Each row of a before or after table is a point. One or more steps were done to the points. Then noise was added and the rows were shuffled. The steps act on columns, c1 being the first. Name the steps. A step turns or swaps two columns, mirrors them in a line or flattens them onto one, adds a multiple of one to another, or multiplies or shifts one. Angles are multiples of 10 degrees, from the lower column toward the higher: turns from -170 to 170, lines from 10 to 170 but not 90. Use the fewest steps. Two steps may share a column if one is a turn and the other turns, adds or multiplies; they go together, in the order done. Otherwise the lowest column goes first.

Before (14 x 3):
[[ -1   7  14]
 [ 32 -14  10]
 [ 19  28  -3]
 [-23 -21 -24]
 [ -4  18  18]
 [ 33  27  12]
 [ 30  29 -14]
 [ -4   9  -1]
 [-10   0  16]
 [-41 -26  -7]
 [-54 -19  13]
 [ 15  70 -89]
 [ 21 -20  -5]
 [  4  -8   6]]
After (14 x 3):
[[-27 -57  17]
 [  1 -61  55]
 [ 15 -50 -32]
 [ -2 -33   3]
 [ 14 -18   9]
 [ -2 -58 -23]
 [ -6 -12 -31]
 [ 12 -31   2]
 [  1 -14 -20]
 [-14 -66  42]
 [-81  30 -30]
 [ 16 -13 -32]
 [ 13 -39  11]
 [  8 -53  -3]]
Steps: turn c1 and c3 by -80 degrees; shift c2 by -40

Before (8 x 3):
[[ 45  25   0]
 [-27  28  11]
 [-40   1   8]
 [-20 -33 -16]
 [-24  14  -2]
 [ 20 -23  31]
 [ -6 -44  24]
 [  2 -31 -41]]
After (8 x 3):
[[-17 -27 -18]
 [-37  -1   2]
 [-22  25  38]
 [ 34 -60  22]
 [ 13   7 -39]
 [ 24 -44 -10]
 [  4  35 -29]
 [ 13  13 -20]]
Steps: add 0.7 times c3 to c2; turn c1 and c3 by 120 degrees

Before (10 x 4):
[[-15 -41 -29  15]
 [-11 -53 -14  26]
 [ 20  59 -12  33]
 [-12 -31 -15  13]
 [  5 -13 -40 -21]
 [ -8 -37  35  -6]
 [-33  22 -43   4]
 [  7 -12  -1  13]
 [ 26 -13 -13  -1]
 [ 53  20 -28 -28]]
After (10 x 4):
[[ 13   0  13  -1]
 [-41  48  33 -12]
 [  9  55 -29 -28]
 [ 14  -3 -21 -40]
 [ 25  16  -1 -14]
 [-35 -19   4 -43]
 [ 28 -34  15 -30]
 [ 28 -25  -6  35]
 [ 41 -37  26 -13]
 [ 20 -26  13 -15]]
Steps: turn c1 and c2 by 60 degrees; swap c3 and c4

Before (8 x 6):
[[ 24  10   3  -8 -23  56]
 [  0  45 -31  11  19  16]
 [  9  -7 -12  13   1   5]
 [-28   6  11 -20 -43 -22]
 [ 18  -1  38 -49 -37 -24]
 [ -3  -1  42  -5  -7  -1]
 [-33 -10  29 -61 -19 -18]
 [ 48 -18 -34  17  11  49]]
After (8 x 6):
[[ 13  20 -25 -11 -50  -8]
 [  1  15  21   0  -3  60]
 [ 39  33  17 -34 -43 -10]
 [-32  28  -1  38  25  11]
 [ 30  32 -34 -53 -26 -13]
 [-33 -25  50  -1  29  44]
 [-10 -13  11   2   1   7]
 [ 43   0   0  -2 -10   2]]
Steps: swap c1 and c3; turn c2 and c4 by 40 degrees; turn c5 and c6 by -20 degrees

Before (9 x 8):
[[ 55  23  -9   1  -7 -46  -6   3]
 [ 44  12  -8 -25  20  45  16 -18]
 [ -5 -11  27 -21  15  13 -26 -17]
 [  9 -11  -9   6 -15  32 -14 -24]
 [ 34  -7 -15 -15  32 -26  21   7]
 [ 35  18  14  21  16  34 -14  -4]
 [-39  28  32 -23  34 -36   4 -11]
 [ 10  30 -23  -4  -8  24 -40  -2]
 [ 25  39 -35   1  13   4 -36 -31]]
After (9 x 8):
[[ 65  38 -28   1  13  20   5 -26]
 [ 26  -6 -17 -38  30 -38   1 -31]
 [ 54  12 -10 -64  18  32   1  13]
 [ 52  17  16  52  16  18  -3  14]
 [ -9  30  29 -58  34 -28  -6 -51]
 [ -2  -9  -5  15 -14  45   2  15]
 [-16 -11  32 -52  16  14  -5  -9]
 [ 78  22  -8   3  -6 -30   3 -28]
 [ 42  30 -17 -12  -9  21   5  20]]
Steps: add 1 times c2 to c1; flatten c3 and c7 onto the line at 170 degrees; multiply c4 by 2.5; add -0.7 times c5 to c6; turn c6 and c8 by 50 degrees

Before (9 x 9):
[[-21 -12  18  22  -4 -20  37 -17   0]
 [ 16  11  12  29  -6  -4  36  11   4]
 [ 35  14   5  -2  46 -17 -25 -10  -5]
 [-22  22 -30 -16  37  48 -15   0   8]
 [ 40   6  -8 -18  10 -22 -54   0 -12]
 [-19  31 -15 -44  31  32   5   1  32]
 [-19  29   0  29  -3 -17  19 -19  19]
 [-12  24 -45 -25  24  38  30 -20  19]
 [  2 -13  -9  38   7 -29  40  17  27]]
After (9 x 9):
[[ 31  29 -15 -42  37  54   4  15  31]
 [-31  -1  14 -25  -1 -26  36 -21  -1]
 [  0  18 -32 -34  45  76 -16   9   7]
 [-20   2  11  34  -8  -1  36  14   4]
 [ 20  32 -40 -26  33  61  34  -2  19]
 [ 39   2  -9  54  15 -39 -57   6 -14]
 [ 19  17   4  58  63 -27 -24  -3  -8]
 [-34 -19  -8  14   9 -50  41  12  30]
 [-39  35   2 -18  -5 -33  17   2  18]]
Steps: multiply c1 by 1.6; turn c1 and c4 by 70 degrees; turn c2 and c8 by 30 degrees; multiply c5 by 1.3; multiply c6 by 1.6

Before (11 x 11):
[[-21  -3 -24 -31  35 -41  31 -47   2  -5  -5]
 [-16  36  -8  24 -12  -8 -29 -23 -30  45  25]
 [ 27 -11 -13  34 -14   4  39  47  -1 -22 -27]
 [ 24  12  -3  32   8 -34  -9  46   0  31 -20]
 [ 61 -21 -19 -22  11 -37  50 -21  -5  -9  49]
 [ 28  27 -20 -15  27  -4  15 -20  18  18 -34]
 [ -4  -6 -20 -42 -10  -3 -32 -46 -15  15 -42]
 [ 38 -44  29   4  27  41  15  10  -6  41  43]
 [-16 -14  -9  36  11  -9   4 -19  38   7   0]
 [-15  -9 -59 -30  24  -4 -11  34  38  17 -43]
 [ 29  -6   2 -40  -7  -9 -20  35 -19 -35  38]]
After (11 x 11):
[[ 79 -22  48 -24 -19  32  27 -14 -25  -9  32]
 [  0  -6  -3 -41  14  -6 -35 -32 -22  17 -30]
 [ 33  -1  40 -31  10 -38   8 -34  -1  -5 -18]
 [ -2  38 -14  25 -15 -20 -25 -15   6  45  24]
 [ 13 -11  35  32   7  24  23  33 -10 -22 -16]
 [ 55  13  -3  32  10   4  -8  30  13  33 -20]
 [ 29  -7 -14 -42 -20  21 -13  25 -25 -35  31]
 [  0 -15  10  35   3 -19  -2 -13  25   8  -5]
 [-21 -45 -11   5 -13  53  30   7 -50  42  20]
 [ 24  26  26 -16  20  20  -1 -14  44  18 -40]
 [ -6  -9  38 -29  26 -15 -45  24  29  18 -40]]
Steps: turn c1 and c6 by 60 degrees; multiply c1 by 1.3; add 1 times c2 to c9; mirror c3 and c7 in the line at 70 degrees; flatten c5 and c11 onto the line at 120 degrees; multiply c8 by 0.7

Before (10 x 12):
[[-15   2  34  17  -3  26  24 -33  25   1 -25  24]
 [  7   8   4  -4  57  37  33  15 -28  10 -14  51]
 [-25 -33  -8  28  17 -11  50   2   1  36 -20 -24]
 [-24  34 -38 -24  16  51  20 -30 -30  18 -27  12]
 [ 11 -28 -38 -13 -17  14   5  24 -33 -24  12   0]
 [-11 -40 -19 -40  18  -3 -30 -14  48 -28   3 -33]
 [ 24  -3  -7 -55  -4 -10  -8  23 -25  14  36   0]
 [ -6   5  37 -16  19  17 -21  -9 -19  37 -20  49]
 [ 18   1  21 -17  49  -8 -25  -2 -32   4  31  26]
 [-24 -57 -15   7  52  37  30 -43  36   2  25  38]]
After (10 x 12):
[[-25   3 -17   7  51  39  30  71  54   1 -14  10]
 [  8   7   3  -2  58  39  34 -15  -3  12  14  57]
 [-24  21  -6  31  17 -11  51  23 -24  35 -13 -11]
 [-10  15 -20 -40  22   0 -29  39  11 -27 -35 -45]
 [ 12  36 -41 -15 -15  14   4   9 -10 -24  32   5]
 [ -3 -10  39 -16  17  17 -19   1  -1  35   1  57]
 [-15 -27  36  19  -2  27  26  19  11   2 -34  22]
 [ 18  -3  21 -17  47  -7 -26   0  17   5  44  19]
 [ 25  17  -4 -55  -4  -8  -8 -13   9  14  40  -6]
 [-24 -45 -38 -25  17  51  22  -8 -28  20   6  29]]
Steps: turn c2 and c8 by -130 degrees; turn c9 and c11 by -50 degrees; turn c9 and c12 by -30 degrees
